Each row is a point. Each table stands for the endless flat space through its points: a line for two points, a plane for three, and so on. Write the one point that lies in both, or say that there is none.

First:
[[-0.25 -0.12  0.19]
 [ 0.23  0.18  0.13]]
Second:
[[-0.16 -0.06  0.07]
 [ 0.04  0.06  0.19]]
They share: [-0.01  0.03  0.16]

First, 3 rows:
[[-0.63  0.25  0.12 -0.34 -0.49 -0.12]
 [-0.22  0.05 -0.33 -0.17 -0.22  0.02]
 [-0.23  0.00 -0.18 -0.39 -0.34 -0.17]]
Second, 3 rows:
[[-0.38  0.12 -0.43 -0.02 -0.41  0.10]
 [-0.28  0.32 -0.11 -0.24 -0.21 -0.01]
 [-0.40  0.20 -0.43  0.00 -0.45  0.11]]
They share: [-0.30  0.10 -0.27 -0.16 -0.25  0.03]

First, 4 rows:
[[-0.08 -0.18  0.06 -0.24  0.01  0.21  0.50  0.55  0.14 -0.02 -0.06]
 [-0.34 -0.54 -0.04 -0.22 -0.45  0.49  0.06  0.01  0.56 -0.14 -0.20]
 [-0.12 -0.40  0.01 -0.32 -0.60  0.35 -0.09  0.32  0.54 -0.14 -0.11]
 [-0.14 -0.20  0.05 -0.21  0.09  0.24  0.58  0.47  0.12 -0.02 -0.09]]
Second, 4 rows:
[[-0.11 -0.43  0.02 -0.41 -0.32  0.33  0.34  0.34  0.21  0.00 -0.41]
 [-0.14 -0.26  0.09  0.02 -0.30  0.35  0.31  0.26  0.56 -0.30 -0.21]
 [-0.02 -0.66  0.13 -0.26 -0.42  0.27  0.41  0.28  0.32  0.04 -0.39]
 [-0.13 -0.32  0.10 -0.06 -0.30  0.30  0.28  0.25  0.51 -0.23 -0.12]]
They share: [-0.16 -0.28  0.03 -0.28 -0.26  0.31  0.25  0.30  0.34 -0.14 -0.17]

First, 4 rows:
[[ 0.05 -0.28 -0.08 -0.13 -0.16  0.14 -0.20 -0.06  0.13  0.19  0.35 -0.03
  -0.20 -0.10]
 [-0.02 -0.33 -0.15 -0.42  0.17 -0.14 -0.36  0.02  0.24  0.26  0.29  0.03
   0.18 -0.23]
 [-0.15 -0.11 -0.16  0.22  0.49  0.09 -0.04  0.38  0.05  0.34  0.36 -0.25
   0.06 -0.45]
 [-0.14 -0.27  0.06 -0.51  0.07 -0.11 -0.12  0.18  0.33  0.30  0.30 -0.04
   0.22 -0.32]]
Second, 2 rows:
[[ 0.12  0.04 -0.11 -0.32 -0.11  0.08 -0.10  0.37  0.44  0.41  0.43 -0.25
   0.07 -0.35]
 [-0.36 -0.44  0.13 -0.02  0.31  0.02  0.02  0.07 -0.04  0.17  0.25 -0.01
   0.01 -0.29]]
They share: [-0.12 -0.20  0.01 -0.17  0.10  0.05 -0.04  0.22  0.20  0.29  0.34 -0.13
  0.04 -0.32]

First (5 x 24):
[[-0.42  0.32 -0.23 -0.66 -0.14  0.26  0.02 -0.01 -0.14  0.31  0.07  0.17
  -0.41 -0.21  0.49 -0.03 -0.27 -0.07 -0.25 -0.31 -0.13 -0.15 -0.22 -0.07]
 [-0.02  0.48  0.22 -0.34 -0.10 -0.27  0.23  0.50  0.23  0.22  0.56 -0.13
   0.04 -0.20 -0.02 -0.59  0.05  0.34  0.43 -0.40  0.08  0.36  0.05 -0.09]
 [ 0.18  0.09  0.50 -0.25  0.04 -0.30  0.28  0.54  0.45  0.11  0.55 -0.14
  -0.02 -0.15  0.14 -0.46 -0.07  0.47  0.13 -0.03  0.29  0.24 -0.29  0.00]
 [ 0.13  0.47  0.33 -0.33 -0.14 -0.30  0.18  0.81  0.39  0.18  0.85 -0.02
   0.28 -0.30 -0.11 -0.82  0.03  0.59  0.49 -0.36  0.28  0.43 -0.02 -0.18]
 [-0.37  0.39 -0.13 -0.43  0.04  0.04  0.07  0.22 -0.07  0.34  0.33  0.10
  -0.15 -0.16  0.28 -0.32 -0.15  0.12  0.01 -0.26 -0.10  0.06 -0.16 -0.04]]
Second:
[[-0.09  0.22  0.17 -0.33  0.09 -0.19  0.16  0.23  0.19  0.20  0.32 -0.20
  -0.19 -0.13  0.16 -0.24 -0.05  0.14  0.12 -0.17  0.03  0.15 -0.14  0.07]
 [-0.18  0.22  0.26 -0.30  0.00 -0.13  0.43  0.14  0.07  0.26  0.14 -0.05
  -0.34  0.02  0.40 -0.27 -0.11  0.20 -0.03 -0.14 -0.06  0.12 -0.23  0.01]]
They share: [-0.12  0.22  0.20 -0.32  0.06 -0.17  0.25  0.20  0.15  0.22  0.26 -0.15
 -0.24 -0.08  0.24 -0.25 -0.07  0.16  0.07 -0.16  0.00  0.14 -0.17  0.05]

First:
[[ 0.11  0.25 -0.24 -0.23  0.42  0.12  0.08  0.01 -0.31  0.27  0.63  0.01
   0.05 -0.17  0.35  0.04  0.03  0.35  0.14  0.00  0.19  0.41  0.20  0.30]
 [ 0.11  0.30  0.04 -0.17  0.28  0.09 -0.11  0.23 -0.27  0.00  0.38 -0.17
   0.18 -0.22  0.01  0.23  0.16  0.37 -0.19  0.17  0.11  0.24  0.15  0.34]
 [-0.16  0.15 -0.08 -0.17  0.07 -0.18 -0.17  0.20 -0.12  0.27  0.41 -0.26
   0.42 -0.25  0.22 -0.07  0.22  0.31  0.17  0.29  0.26  0.21  0.30  0.22]
 [ 0.14  0.22 -0.02 -0.21  0.51  0.13 -0.18  0.22 -0.24 -0.12  0.30 -0.18
   0.11 -0.22 -0.04  0.28  0.21  0.27 -0.24  0.14  0.16  0.32  0.15  0.30]]
Second:
[[-0.08  0.50  0.31 -0.14  0.16 -0.19 -0.28  0.63  0.19 -0.10 -0.28 -0.43
   0.64 -0.21  0.00 -0.25  0.26  0.32 -0.24 -0.28  0.23  0.25  0.31  0.43]
 [-0.03  0.03 -0.24 -0.06  0.17  0.01 -0.38  0.25 -0.09  0.13  0.48 -0.51
   0.09  0.18  0.04  0.36  0.45  0.13 -0.15  0.50  0.05  0.23  0.37  0.08]
 [-0.08 -0.08 -0.33 -0.05  0.24  0.12 -0.35  0.23 -0.10  0.18  0.57 -0.45
   0.05  0.16 -0.01  0.45  0.52  0.12 -0.14  0.67  0.07  0.19  0.44  0.09]
 [-0.07  0.29  0.02  0.06  0.24  0.05 -0.18  0.56  0.31  0.12  0.04 -0.25
   0.37 -0.07 -0.14  0.12  0.33  0.17 -0.07  0.17  0.32  0.35  0.29  0.35]
 [ 0.31  0.06  0.08 -0.28  0.25 -0.55 -0.29 -0.04 -0.29  0.01  0.48 -0.11
  -0.11 -0.22  0.08  0.36  0.04  0.15  0.16  0.36  0.37  0.41 -0.25 -0.16]]
They share: no point

First (2 x 24):
[[-0.27  0.05 -0.13 -0.07  0.22  0.27 -0.21  0.30  0.31 -0.05  0.35  0.24
   0.20  0.13  0.28  0.07  0.36  0.23 -0.19 -0.13  0.24  0.07  0.17  0.08]
 [-0.42  0.17 -0.01  0.08  0.28  0.12 -0.03  0.09  0.28 -0.29  0.32  0.09
   0.02 -0.08  0.28  0.22  0.12  0.32 -0.04 -0.31  0.42 -0.11  0.23 -0.16]]
Second (4 x 24):
[[-0.58 -0.06  0.13  0.07  0.41  0.02 -0.23  0.42  0.32 -0.27  0.55  0.48
   0.14  0.09  0.38 -0.02  0.19  0.32 -0.17 -0.03  0.36 -0.24  0.35  0.18]
 [ 0.01  0.24 -0.19 -0.10  0.06  0.18 -0.03  0.13  0.29  0.31  0.36  0.16
   0.28 -0.05  0.33  0.20  0.60  0.28 -0.22 -0.33  0.28  0.37  0.07  0.02]
 [-0.43  0.02 -0.05  0.14  0.45 -0.09 -0.06  0.33  0.43 -0.03  0.49  0.37
   0.26  0.01  0.51  0.03  0.38  0.20 -0.23  0.02  0.28  0.04  0.34  0.18]
 [-0.14  0.26 -0.43 -0.07  0.28  0.19 -0.08  0.00  0.46  0.11  0.06 -0.05
   0.26 -0.11  0.04  0.13  0.33  0.02  0.04 -0.44  0.12  0.21  0.16 -0.28]]
They share: no point

First, 5 rows:
[[ 0.17 -0.05 -0.32  0.02 -0.17  0.34 -0.16  0.30 -0.03  0.04 -0.30 -0.16
  -0.23 -0.22 -0.32  0.17  0.16 -0.39 -0.11 -0.31  0.13  0.13 -0.13  0.19]
 [ 0.08  0.19 -0.41  0.25 -0.35  0.07 -0.35  0.43 -0.20 -0.12 -0.58 -0.38
  -0.13 -0.41 -0.50  0.14  0.51 -0.35 -0.18 -0.52  0.32  0.11  0.15  0.34]
 [-0.21  0.20 -0.18 -0.10 -0.29  0.09 -0.27  0.20 -0.06  0.15 -0.34 -0.46
  -0.62 -0.35 -0.41  0.33 -0.05  0.04  0.55 -0.09  0.27  0.28 -0.11 -0.02]
 [ 0.45 -0.21 -0.26  0.14  0.03  0.34 -0.02  0.32  0.21  0.10 -0.16 -0.08
  -0.13 -0.30 -0.34  0.17  0.04 -0.63 -0.33 -0.35  0.11 -0.07 -0.41  0.17]
 [ 0.09 -0.17 -0.55 -0.18 -0.37  0.62  0.27 -0.17  0.23  0.57 -0.33  0.16
  -0.16  0.00 -0.15  0.37  0.08 -0.59 -0.30 -0.25 -0.06  0.11 -0.03  0.42]]
Second, 3 rows:
[[ 0.32 -0.15 -0.41  0.15 -0.19  0.27 -0.34  0.03  0.03  0.25 -0.38 -0.25
  -0.14 -0.26  0.00  0.24 -0.08 -0.38  0.28 -0.37  0.32  0.34 -0.10 -0.04]
 [-0.06  0.18 -0.35 -0.06 -0.03  0.23 -0.05  0.35  0.07 -0.13 -0.22 -0.13
  -0.43 -0.45 -0.43  0.03  0.20 -0.30  0.09 -0.09  0.05  0.23 -0.24 -0.08]
 [-0.12 -0.11  0.07 -0.23  0.05  0.47 -0.36  0.51 -0.17 -0.19 -0.14 -0.07
  -0.38  0.04 -0.32  0.38  0.08  0.00 -0.20 -0.47  0.24 -0.02 -0.18  0.42]]
They share: no point

First:
[[ 0.26  0.04 -0.43  0.27 -0.10 -0.17 -0.26  0.35 -0.10  0.43  0.10  0.00
  -0.01 -0.19 -0.18  0.34 -0.42  0.00  0.06  0.24 -0.15  0.01  0.22 -0.10]
 [ 0.17  0.07 -0.71  0.41 -0.12 -0.13 -0.24  0.52 -0.11  0.47  0.08 -0.11
   0.02 -0.24 -0.18  0.50 -0.62 -0.03  0.27  0.27 -0.22  0.02  0.09 -0.02]
 [ 0.47 -0.03  0.25 -0.13 -0.02 -0.27 -0.22 -0.10 -0.03  0.21  0.06  0.27
  -0.12  0.00 -0.04 -0.04  0.00  0.09 -0.47  0.07 -0.08  0.00  0.53 -0.30]
 [ 0.37  0.05 -0.15  0.26 -0.23 -0.22 -0.48  0.30 -0.16  0.70  0.31  0.08
   0.05 -0.32 -0.53  0.21 -0.15 -0.09 -0.11  0.42  0.15 -0.06  0.40 -0.10]]
Second (3 x 24):
[[ 0.17 -0.12 -0.28 -0.04 -0.10 -0.33 -0.32 -0.03 -0.21  0.25  0.04  0.12
   0.07 -0.20  0.07  0.15 -0.06 -0.05 -0.28  0.33  0.02  0.03  0.46  0.00]
 [ 0.24 -0.04 -0.22  0.05 -0.01 -0.25 -0.30  0.08 -0.11  0.29  0.03  0.08
  -0.02 -0.16 -0.01  0.18 -0.17  0.07 -0.20  0.20 -0.12  0.02  0.35 -0.16]
 [ 0.30 -0.25 -0.31 -0.04 -0.19 -0.31 -0.09 -0.07 -0.35  0.11  0.15  0.32
   0.10 -0.01  0.14  0.03  0.01 -0.14 -0.23  0.44  0.15  0.11  0.50  0.08]]
They share: [ 0.33 -0.03 -0.19  0.11  0.02 -0.19 -0.21  0.14 -0.09  0.27  0.06  0.12
 -0.07 -0.07 -0.04  0.16 -0.22  0.12 -0.13  0.15 -0.17  0.04  0.29 -0.24]

First, 4 rows:
[[-0.40  0.44 -0.05 -0.30  0.01  0.03 -0.14 -0.08  0.12 -0.01 -0.05 -0.16
   0.11 -0.14  0.16  0.57  0.16  0.18  0.06 -0.07 -0.35  0.29 -0.43 -0.42]
 [-0.26 -0.11 -0.07  0.07 -0.07 -0.15 -0.24  0.43 -0.01  0.14 -0.48  0.44
   0.33 -0.44  0.15 -0.09  0.46  0.12 -0.20  0.09  0.12  0.04 -0.02  0.03]
 [-0.16  0.46 -0.04 -0.19  0.17 -0.16 -0.22  0.08  0.30  0.22  0.01 -0.05
   0.22 -0.01  0.37  0.49  0.10  0.41 -0.24  0.20 -0.04  0.42 -0.36 -0.03]
 [-0.39 -0.26  0.02  0.03 -0.16 -0.14 -0.14  0.51 -0.05  0.09 -0.52  0.54
   0.29 -0.54  0.02 -0.22  0.46  0.04 -0.13  0.07  0.13 -0.01  0.11  0.03]]
Second:
[[-0.20  0.38 -0.12  0.10  0.14 -0.05 -0.36 -0.20 -0.14  0.25 -0.17  0.17
   0.28 -0.23  0.33  0.19  0.48  0.31 -0.49  0.22  0.06  0.23 -0.03  0.06]
 [-0.08 -0.01  0.28 -0.07 -0.02 -0.05  0.01  0.16 -0.33  0.68 -0.64 -0.21
   0.34 -0.31 -0.09 -0.30  0.19  0.17 -0.12  0.19 -0.15  0.21 -0.27 -0.04]
 [-0.18  0.12 -0.01 -0.08 -0.06 -0.18 -0.19  0.12 -0.02  0.30 -0.40 -0.11
   0.29 -0.33  0.13  0.13  0.15  0.07 -0.19  0.15 -0.17  0.27 -0.33 -0.13]
 [-0.16  0.40 -0.09  0.18  0.38  0.08 -0.30  0.02 -0.10  0.13 -0.04  0.35
   0.24  0.01  0.44  0.26  0.62  0.57 -0.26  0.02 -0.01  0.12 -0.30  0.02]]
They share: no point
